Every row gives one point. Any point is a mix of the corners, with weights that add up to 1. It lies inside the corners' shape when no weight is negative. Is each point inside? If not, which corners have a negative weight?
In the rows, 128 means zero.

Corners:
(1): [ 81 174 144]
(2): [172 196  89]
(3): [ 89 121 194]
(4): [154  71  97]
Points:
[147 111 109] => inside
[148  98 103] => inside
[ 97 154 176] => outside (4)
[157 129  99] => inside
[141 156  86] => outside (3)
[ 83 109 167] => outside (2)
[162 118 125] => outside (1)
[114 187 138] => outside (4)
[164 181  96] => inside

Corners:
(1): [103 164 129 104 155 120 125 169  81 153  96]
(2): [167 113 168 161 100 141 163 161  98 111 138]
(3): [138  89 165 128  78 124 150 218  87  93 161]
(4): [ 91 189 170  61 131 100 164  75 124  72 134]
(5): [148  33 100 120 115  52 140 157 124 108 196]
(6): [104 131 159 130 112 163  69 115 148 102 100]
(7): [ 74 163  37 121  84 123 131 129 136 164 102]
(8): [133 174   7 144  95 177 117 154 144  90 144]
(9): [161 134 152   7 103  99 160 103 155 125 202]
(10): [ 16 146 157 143 178 134 143 119 166 141  98]
(11): [161 135 142 153 102 139 130 177 168  46  93]
(12): [127 105 164  86 131 147 173 131 121  63 105]
Points:
[125 125 114 113 100 123 136 137 144 100 140] => outside (1)
[147 134 141  85 103 117 153 127 115  78 141] => outside (10)
[131 136 173 110 129 143 152 138 135  84 129] => outside (5, 7)
[101 156 121  93 135 124 128 109 157 107 110] => outside (2, 3)
[109 138 136  98 131 123 143 138 128 121 130] => inside

Corners:
(1): [157 174 160 145 121 131 104 145 158 113 113 176 123 126  85 140 153 169
 137 121]
(2): [117 125 131 101 140 132 144 115 124 131 118 124 210 129 169 127 122 172
 131 109]
(3): [113 129 148 137  97 124 131 144 113 114 131 158 122 230 108 140 146 132
 143 139]
(4): [115 160 159 103 102 231 121 138 143 138 147 144 154 148 115  94 111 113
 136 137]
(5): [113 123 125 147 123 138 139 137 104 126 131 114 115 116 104 145 140 110
 140 113]
(6): [114 127 114  89 111 117 139 151 128 105 124 118 133 111 123 133  88 124
 119 112]
(7): [130 171 123  97 111 116 142 103 122 101 126 106 127 121 126  99 128 109
 125 112]
(8): [111 144 142 108 106 142 141 137 107 170 148 119 139 122  96 115 143 125
 135 169]
(9): [137 153 116 155  66 122 133 128 108 104 142 128 141 116 103 102 147 115
 121 111]
(10): [138 133 115 159 125 130 107 132 109 145 153 123 120 104 174 146 148 187
 132 115]
(11): [131 134 123 145 156 120 136 136 122 136 193 105 118 110  94 144 109 174
 147 121]
(12): [123 127 136 107 109 121 139 143 102 112 152 128 131 106  95 123 150 128
 193 121]
(13): [183 124 121 111 120 112 147 132 105 116 118 118 187 115 169 135 141 121
 119 123]
(14): [120 130 120 120 133 129 145 125 101 137 110 123 123 113 131 103  62 132
 136 122]
(15): [116 127 148 107 150 119 142 102 111 106 118 228 143 113 110 146 138 129
 136 132]
(16): [153 126 125  92  51 123 133 144 111 209 129 120 115 142  92 128 116 110
 132 104]
(17): [122 139 191  94 147 114 138 138 128 102 148 113 116 105 104  99 131 144
 140 107]
(18): [123 116 129 103 140 147 124 116 122 105 118 130 119 154 106  76 145 121
 116 144]
(19): [115 138 119 110 155 128 117 146 120 220 122 201 119 117 128  96 141 118
 127 130]
(20): [127 141 129 121 150 129   7 144 111 112 123 151 119 106  98 141  87 117
 139 114]
(21): [125 121 147 111 104 116 142 120 160 123 135 115 144 112 121 133  80 122
 148 122]
Points:
[129 140 136 119 126 125 132 131 122 129 146 123 128 120 110 123 122 139
 137 121] => inside
[123 137 141 114 123 130 134 132 117 132 134 127 130 119 114 115 117 132
 136 126] => inside
[137 139 124 114 111 132 159 133 130 161 132 114 138 117 136 110 120 140
 112 120] => outside (3, 12, 15, 20)
[138 136 139 113 121 135 124 133 128 105 136  95 144 116 120 127 118 149
 141 116] => outside (3, 9, 15, 19)
[147 134 122 122 131  90 167 118 122 138 132 118 138  77 139 127 134 161
 114 108] => outside (3, 4, 12, 20)

Corners:
(1): [106 191  49  77 126 126 182  96 171 110 141 141 132 102  62 104  79 123
  97 114]
(2): [123 128  97 118  85  76 144 124 161 127  59  53 136 142  45 134 105 102
 135  97]
(3): [180 130  78 112 100 102 148  48 169 141 108  79 198 160 160 143  96  87
  96 118]
(4): [124  97 137 190 119 109 136 161 102  93  94 136 121  73 158 176 125 171
 126 138]
(5): [182 108 143 121 119 139 230 112 139 125  64 100 104 112 156 168 101  61
 110 133]
(6): [ 86 229 114  76 182 156 108 134  41 173 182 139 160 147  99 105 154 139
 144  95]
(7): [152  88 180 169   7 138 186  70 128 137  73  92 141 109 117 134  91 111
 131  93]
(8): [173 110 178 117 114  99 164 118 125 138 126  62 122  79  98 114 116 106
  32 117]
(9): [108 202 152 107 126 152  94 125  68  94 162 145  55 139 123 136 200 160
 184 207]
(10): [ 95 183  48  43 130 185 108 165  77 170 163 182 151 206  64  90 166 138
 102 154]
(11): [174 135 176 117 107  43 171 118 111 130 121 149 126 100 104 132  69  42
 118 129]
(12): [ 91 182 107 106 144 189  92 138  89  45 139 168 177 175  95 123 170 100
 104 102]
(13): [ 54 133 117 105 125 177 136 181  94  89 210  95 130 116 165 129 115 131
 151 156]
(14): [128 124 158 172 175 153 174 138 139 104 122 130 155 158 115 120 144 167
 153 187]
(15): [148 149 181  68 137 136 131 136  83  55 121 148 115 160 164 140 105 174
 151 137]
(16): [166 176 136 142  80 114 108 148 214 161  74 119 128 128  97  92 116  97
 132  69]
(17): [181 144  72 157  93  68 213  90 129 126  74 105 115 139 132  38 107  92
  98  88]
(18): [202 121 147 174 139 157 119 142  87  78 108  81 111 106 147 142  67 126
 166 169]
(19): [186 159 104 115  65 104 186 139 148  93  81  62 196  88  93 122 132 107
 116 146]
(20): [141  58 102  91  94 118 136  81 166 110  69  95 174  42  90  88 142  64
 120 120]
(21): [134 140 110  93 154 171 141 170  83  77 238 145 109 138 114 169 179 152
 167 123]
Points:
[143 139 104 123 108 124 153 110 122 122 109 102 150 125 110 115 120 101
 112 134] => outside (15, 16, 21)
[139 140 136 123 127 125 152 127 115 119 125 116 136 120 113 123 126 120
 120 133] => inside
[129 152 141 112 142 135 129 162  92 117 132 129 125 134 103 115 148 125
 138 136] => outside (1, 3, 7)
[131 149 118 116 123 136 148 126 118 112 125 114 134 130 116 119 128 129
 131 131] => outside (11)
[147 133 133 118 114 128 141 121 115 108 118 117 131 115 115 125 122 110
 131 136] => inside
[145 110 151  99 127 171 159  85  93  73 179 144 103 141 146 125 126 102
 106 162] => outside (2, 4, 6, 16, 19)
[173 166 202  85 189 162  92 190  79  90 127 116 127 149  87 157 169 117
 163 177] => outside (1, 3, 4, 7, 13, 17)
[194 140 123 102 119 100 163 123 130 119  85 113 127 143 110 115 129 101
 123 142] => outside (1, 4, 6, 7, 12, 13)
[136 147 103 104 120 149 142 119 125 114 128 105 143 136 110 115 134 121
 126 130] => outside (4, 11)

Corners:
(1): [ 95 151 159 151  98 118 109  97 130 133 149 166 144  69 132 105 125 139
  84 123]
(2): [143 135 147  91 132 139 158 150 136 115  93  88 148 115 213 107 112 134
 122 109]
(3): [165 138 147  97 115 124 111 130 100 103 135  86 161 157 114  97 120 142
 161 113]
(4): [153 144 101 114 120 116 170 133 137 111 150  99 165 123 124  92 165 128
 119 160]
(5): [123 140 135 147  91 174  98 124 140 100 140 171 157 153 117 213 102 134
 145 115]
(6): [128 153  85 201 109 121  97  94 148 127 140 118 156 148 154 112 116 103
  36 125]
(7): [ 98 116  85  91  88 138 145 143 127 128 146 114 113 154 106  89 154 148
 135 113]
(8): [154 153 120  98 128  98 102 136 156  93 159  84 148 165 201 109 123 104
 139 117]
(9): [161 148 145 115 156 118 108  59  89 105 151 123 116 100 170 118 144  58
 121 143]
(10): [137 141 149 137 132 125 116 154 111 118 154 198 171  89 129  98 125  83
 144 115]
(11): [167 132 120 127 117  98 224 151 133 121 144  92 118 143 128  99 171  91
 154 103]
(12): [143  99 132 110 103 117 125 100 134 117 118 113 153 130 124 219 112  71
 122 109]
(13): [127  84 148 150 105  97 123 139 102 118 135 112 143 152  99 100 106 121
 157 145]
(14): [143 108 120 113 153 103 136 139 110 115 117 100  83  76 132 109 145 134
 121 127]
(15): [137  17 144 132 135 143 113 141 134 115 138  96 147 169 126 153 129 127
 149 112]
(16): [138 147 148 117 135  98 137 145 113 124 142 105 125 139 179  97 145  95
  84 127]
(17): [146 144 103 125  29 119 111 142 118 130 134 179 178 157 118 180 128 147
 124 124]
(18): [111 145 126 130 145 117 111 108  97 136  80 106 137 110 116 123 161 123
 139 122]
(19): [132 130 150  98 145  99  94 117 143 216 135  93   7 154 129 114 134  78
 123 125]
(20): [133 119 123 123 141  98 114  73  87 125 126 189 132 155 106 103 129 140
 128 144]
(21): [130 123 177 103  98  91  98 141 126 133  50 137  58 172  96 109 145 133
 139 112]
Points:
[138 123 121 135 108 109 134 122 130 104 151 137 148 136 140 126 134 105
 114 126] => outside (2, 3, 18, 19)
[135 133 133 128 120 120 119 120 123 123 133 128 127 132 137 125 131 114
 118 124] => inside
[136 121 128 123 118 114 126 123 118 125 133 126 126 142 121 120 139 117
 132 123] => outside (2)
[136 121 130 125 126 119 127 117 115 109 126 123 143 127 127 117 134 117
 135 122] => outside (16, 17, 19)
[127 116 118 132 135 122 136 115 128 121 143 116 139 118 141 120 134 107
 128 128] => outside (3, 16, 17, 21)
[123 123 133 119 118 121 117 130 130 126 127 119 130 137 131 117 127 127
 121 124] => outside (9, 11, 17)
[127 101 141 115 113 124 129 138 108 107 117 143 148 121 119 126 135 135
 142 129] => outside (3, 6, 8, 11, 19)
[132 113 127 119 120 117 106 124 123 123 116 127 122 144 128 131 127 120
 133 130] => outside (1, 3, 11, 16)
[136 126 132 122 137 120 123 115 118 121 136 112 135 127 140 119 133 109
 127 124] => outside (17, 21)

Corners:
(1): [ 86 111 140 120 156 100  57  96 162 164  45 177 102  73 127 106 133 163
  95  90]
(2): [129  72  46 152  96  88  85 124 191 130 142 146  88 196 114  83 118 176
 215 172]
(3): [124  81 162  80 175 112  96 131 135 124  55 118 146 119 178 151 121 103
 146 152]
(4): [132 185 164 150 156 106 129 105  91 202  92 178 113 138 119 115 105 104
  97  98]
(5): [ 59 140 194 132 124  94 104  75  90 173  60 153  72  66 121 124 130 135
  74  97]
(6): [122 189 197 137 151 152 131 114 132 131  47 142 113 105 160 156 147 143
  65  88]
(7): [162 101  95  19 135 149 110  98  95 127 180  85 161  96 160 183 132 145
 161  93]
(8): [126 164 142 117 138  96 130  99 159 116  85 111 111  97 129  81 115 121
  31 103]
(9): [101  98  54  99  52 175  90 128 183 156 224 202 115 219 142  77  96 127
 180 149]
(10): [ 78 139 184 142 136  67  98  95 148 189  60 145  92 118 134 126 186 123
  63 101]
(11): [148 135 100 123 181 137 105 138  86 122 166  70 168  98 138 129 155  80
 175 191]
(12): [153  57  80 103  47 106 124 102 215 104 141 194 130 160  87  93 112 144
 149 139]
(13): [ 94 115 235 141 169 112 126 113 165 169 120 118  78  65 150  91 114 125
  41  69]
(14): [106 147 107  89  92 121  98 131 113  83 143  93 162  71 148  85 157 110
 157 111]
(15): [121 118  20 132  62 156 134 174 202 140 163 143 165 202 133  69 144 169
 161 145]
(16): [122  79  89 163  99 134 106 125 171 124 196 179 152 201 132  74 106 202
 134 149]
(17): [ 73 143 108  57 183 116 115 152 110  70 176 125 144  82 153 181  99 175
 125 153]
(18): [120 131 148  93 162 128  76 170 123  93 149  96 178  85  85 192 129 136
 110 113]
(19): [ 86 124 171  87 161 114 129  92 108 132  63 145  87 121 105  96 146 128
 109  92]
(20): [111  92 173 133 172 110  98 140 131 156  26 161  35  83 142 120 167 112
  32  92]
(21): [ 93  78  87  96 115 151 143 143 149  74 133 136 154 101 167 144 121  88
 144 103]
Points:
[125 125 155 118 153 121 113 127 132 135  90 132 127 101 134 125 143 124
  85  98] => outside (2, 5, 9, 17)
[117 103 105 113 123 129 110 139 153 111 124 124 136 108 141 123 129 144
 124 125] => outside (4, 9, 10, 19)
[109 122 124 104 131 116 106 110 125 123 118 143 123 111 139 121 128 133
 127 126] => outside (13, 15, 18)
[112 113 123 100 131 118 110 121 138 126 121 135 120 110 128 114 122 124
 121 123] => outside (6, 10, 16)

Corners:
(1): [144 127 122 113 128  84  68  82 110 125  81 108 221  53  77 112 109 207
  78 120]
(2): [127 118 165 104  63 119  27  95 117 106  91 107 249 135 145 156 111 140
  70  94]
(3): [106 145 112 109 138 133 163  56 167 164 179  68  77 113 118  96 118 137
 114  97]
(4): [ 98 174 173 153 134 148  95 122 144 164 152 122 156  65 112 145 138 159
 129 112]
(5): [117 117  61 110 132 125  92  93 112  92 104 199 125 129 132 161 176 156
  97  66]
(6): [ 90  83 115  76 198 105 162 144 180 134 133 160 111 158 118 182 125 125
 140 100]
(7): [ 80 155  97 134 118 110 168 173 194 136 181 108 138 124 125 124 117 137
 121 119]
(8): [ 29 207 123  89 210 123 144 112 163 144 107 148 118 133  99 136 160 136
 131 161]
(9): [110 106 104 110 168 119  69 129 109 145  97  97 204 114 205 129  83 172
 169 136]
(10): [129 146 137 153  98 100 143 172 108 148 126  77 180 165 131 161 128 115
 157 123]
(11): [122 168 102  71 127 117 170 155 160 146 106 136 107 102 150 129 136 146
  99  63]
(12): [ 78 107  85  89 109 125 118 107 167  96 140 105 100 103 142 129 131 115
 208 142]
(13): [114 125 109 122 150 106 128 147 151  85 186  48  65 127 146 178 132  92
 101 133]
(14): [179 154 103 136 148  87 134 173 130 143 136 132  53 139 132 120 130  78
 164 169]
(15): [110 136  93  64 122  72  90 186 120 107 124 123 119 134 171 126 173 173
 158  97]
(16): [113  47 125 192  48 174 128 127 174  67  98  95 102 129 133 100 151 161
  93 109]
(17): [188 190 154 127 116  86  90 104 153  42 148 162  89 150 155 157 142 105
 147  72]
(18): [119 169 151 113 154 203 151  49 160 131 166 116 148 135  90 123 143 171
 118 167]
(19): [151 133 168 124 135  65 159 106 150  77 153 125 132 110 152 113 145 121
  94 137]
(20): [100 113 108 136 124 116 134 125  91 144 128 119  74  83 118 102  72 202
 141 179]
(21): [ 95  81 140 112 146 176 116 143 105  93  71 114 164 104  92  56 118 124
 141 119]
Points:
[ 70 118 128 111 126 143 121 136 141 127 131 106 154 118 139 142 132 154
 126 127] => outside (1, 3, 14, 17)
[115 125 112 112 136 116 113 117 135 114 121 124 140 113 121 134 133 148
 118 113] => inside
[ 75 113  93 119 150 115 140 181 137 129 115 126 108 112 145 131 137 142
 149 139] => outside (1, 2, 3, 17, 18)
[100 129 120 125 131 130 113 130 139 120 137 111 124 129 131 135 129 138
 139 130] => outside (1, 11, 19)
[119 134 130 121 132 125 117 113 141 118 131 115 141 119 138 128 129 147
 127 123] => inside
